Each row is a point. Any point is a mix of the corners, with weights that add up to 1. It lies inside the corners' shape when no weight is negative. Is each point inside? If not, which corners have a negative weight?

Corners:
(1): [49 -33]
(2): [-11 -22]
(3): [-60 26]
Points:
[-5 -22] -> inside
[-35 -3] -> outside (1)
[38 -29] -> inside
[-54 22] -> inside
[18 -26] -> inside
[32 -27] -> inside
[29 -35] -> outside (3)
[-14 -17] -> inside
[-4 -5] -> inside

Corners:
(1): [30 0 14 -56]
(2): [-47 -59 12 33]
(3): [43 -22 38 -24]
(4): [-10 -48 -14 10]
(5): [15 -8 15 -9]
Points:
[-2 -37 -3 0] -> inside
[26 -13 11 -32] -> outside (2)
[15 -12 14 -14] -> inside
[-45 -60 -3 41] -> outside (1, 3)

Corners:
(1): [28 -3 13 -8 12 16 -4 -17 18]
(2): [-16 1 -5 -2 -12 17 -4 -11 11]
(3): [49 -23 9 -31 8 -2 20 2 -2]
(4): [-19 -24 49 38 -1 8 -29 -6 -16]
(5): [9 25 1 -39 6 13 6 -9 -11]
(6): [-12 -4 0 -28 13 26 -29 -7 17]
(7): [-15 -3 -3 -28 14 14 4 -33 -30]
(8): [-20 -7 19 -27 14 16 10 -16 -6]
(9): [-26 41 20 -16 -11 -60 -1 -16 -24]
(10): [12 -23 17 -43 -10 37 -30 -13 24]
Points:
[-5 5 15 -16 1 -3 2 -14 -9] -> outside (6)
[-2 -5 15 -15 -3 1 -11 -9 6] -> outside (5, 7)
[31 -27 13 -16 2 20 -9 -7 14] -> outside (5, 8, 9)
[3 -9 7 -18 -6 -2 -8 -7 -1] -> outside (1, 5, 8)
[12 5 22 -10 -8 -15 -5 -8 -2] -> outside (6, 7, 8)
[3 -17 23 -2 5 23 -17 -6 6] -> outside (7, 9)
[-12 -2 13 -14 5 16 -16 -13 4] -> outside (3)

Corners:
(1): [-7 -8 -7 -13 -12 3 1 11 -3 -5 30 11]
(2): [-1 16 -2 16 -5 -12 18 2 54 -37 52 6]
(3): [13 32 11 0 23 -23 -50 -45 -21 -3 -11 11]
(4): [-5 -7 -35 -2 -8 -6 -60 15 -3 -11 -38 -1]
(5): [-15 14 17 -16 4 -3 -45 19 23 11 -29 -33]
(6): [13 -1 12 1 22 -3 -1 -37 -9 -13 -9 13]
(7): [-15 7 11 26 8 15 12 8 -2 -15 14 -9]
(8): [21 -9 5 27 -17 4 6 1 -24 4 -36 18]
(9): [-4 -12 21 -11 -12 -9 -10 2 -16 -14 -31 2]
(10): [26 -5 15 1 -2 4 -2 15 -6 2 16 -37]
(11): [-14 -1 2 11 -19 11 16 -11 -11 3 15 -23]
(12): [-3 -13 -33 15 0 -29 8 -23 -2 1 -33 -29]
(13): [14 16 17 -14 -14 7 4 10 -23 -6 -33 -9]
Points:
[10 -1 4 12 -6 6 13 -6 -23 1 -1 2] -> outside (2, 4, 5, 9)
[-1 8 11 -4 4 -5 -23 -3 1 -2 -16 -10] -> inside
[-4 -1 2 -6 -6 0 -8 6 -1 -4 4 -2] -> inside
[0 2 0 6 4 -7 -13 -9 -1 -6 -4 -7] -> outside (13)
[-5 0 3 8 -12 5 4 -5 -8 0 1 -13] -> inside
[1 5 0 7 3 -8 -12 -8 5 -10 4 -5] -> outside (13)

Corners:
(1): [-21 2 -36 -8 7 3 -6 22 -1 -5 0 16 -5 -3 -3 -11 -22 25]
(2): [-3 3 4 7 -13 17 25 1 -18 10 1 34 -2 10 28 -6 16 9]
(3): [-18 11 5 21 -16 33 20 -13 -11 29 31 -3 -19 20 9 5 5 -4]
(4): [12 16 15 29 -45 15 11 -12 10 31 -3 22 8 23 10 23 0 -20]
(5): [8 4 1 -14 3 -36 -20 -9 53 -5 -13 -31 9 -20 1 -2 6 -1]
(6): [17 9 8 13 -30 29 34 -15 -27 2 8 8 -14 14 12 26 26 -21]
(7): [26 -3 25 17 2 -20 -12 9 31 -1 -23 -37 10 -7 10 -1 -29 -26]
(8): [19 7 -6 23 -14 21 55 14 -17 16 4 21 -9 12 -6 13 16 -13]
(9): [23 -14 47 9 30 -49 -34 3 31 -14 -11 -40 26 -9 -8 -2 -28 3]
(10): [-21 14 -11 10 19 13 -11 1 -1 9 10 10 -22 16 8 19 20 -16]
(11): [-11 13 -10 17 27 24 -3 -19 -3 16 5 21 -14 9 -3 10 10 28]
(12): [-7 4 -5 -10 11 10 7 -32 4 1 -2 16 -2 10 -5 -8 18 -16]
(13): [-15 -1 -2 -25 36 -14 -6 -15 31 -1 -14 -15 -25 8 -16 2 -4 8]
(14): [-11 2 -16 14 -16 -20 -20 5 4 0 -7 -7 -24 6 6 -24 -16 12]
(15): [7 14 -15 -4 6 17 4 -12 4 -7 30 -7 -6 29 13 2 3 5]
(16): [7 -2 10 -9 25 -12 -39 5 46 -12 -12 -20 4 -21 -19 -20 -12 16]
(17): [5 9 31 25 -20 -21 6 -10 60 -23 -33 -27 8 -7 -15 4 -12 -14]
(18): [-13 10 -15 -13 9 24 -3 5 -8 7 -16 16 10 29 -8 -3 14 -8]
(19): [0 25 7 -10 -2 18 25 -6 -35 20 22 10 -15 14 11 -1 14 -1]
Points:
[-2 11 8 1 4 11 -3 -15 11 4 2 3 4 9 1 3 14 -2] -> outside (1, 7, 8, 13, 14)
[4 7 5 5 0 -1 -1 -4 11 3 -6 -1 0 8 1 3 0 -5] -> outside (3)
[0 7 3 2 3 3 -2 -3 10 5 -3 1 -3 5 0 -1 1 1] -> inside
[3 8 3 1 -2 -2 7 -4 4 3 -3 0 -3 10 4 4 3 -11] -> outside (3, 11, 16)
[-3 9 -3 3 -4 -4 -3 -2 21 3 -8 -7 -5 7 -3 -3 -4 -7] -> outside (2, 6, 9, 11)
[-3 3 0 5 0 4 -1 -6 10 0 -7 0 -5 9 -2 -2 -6 4] -> outside (5, 8, 10, 19)
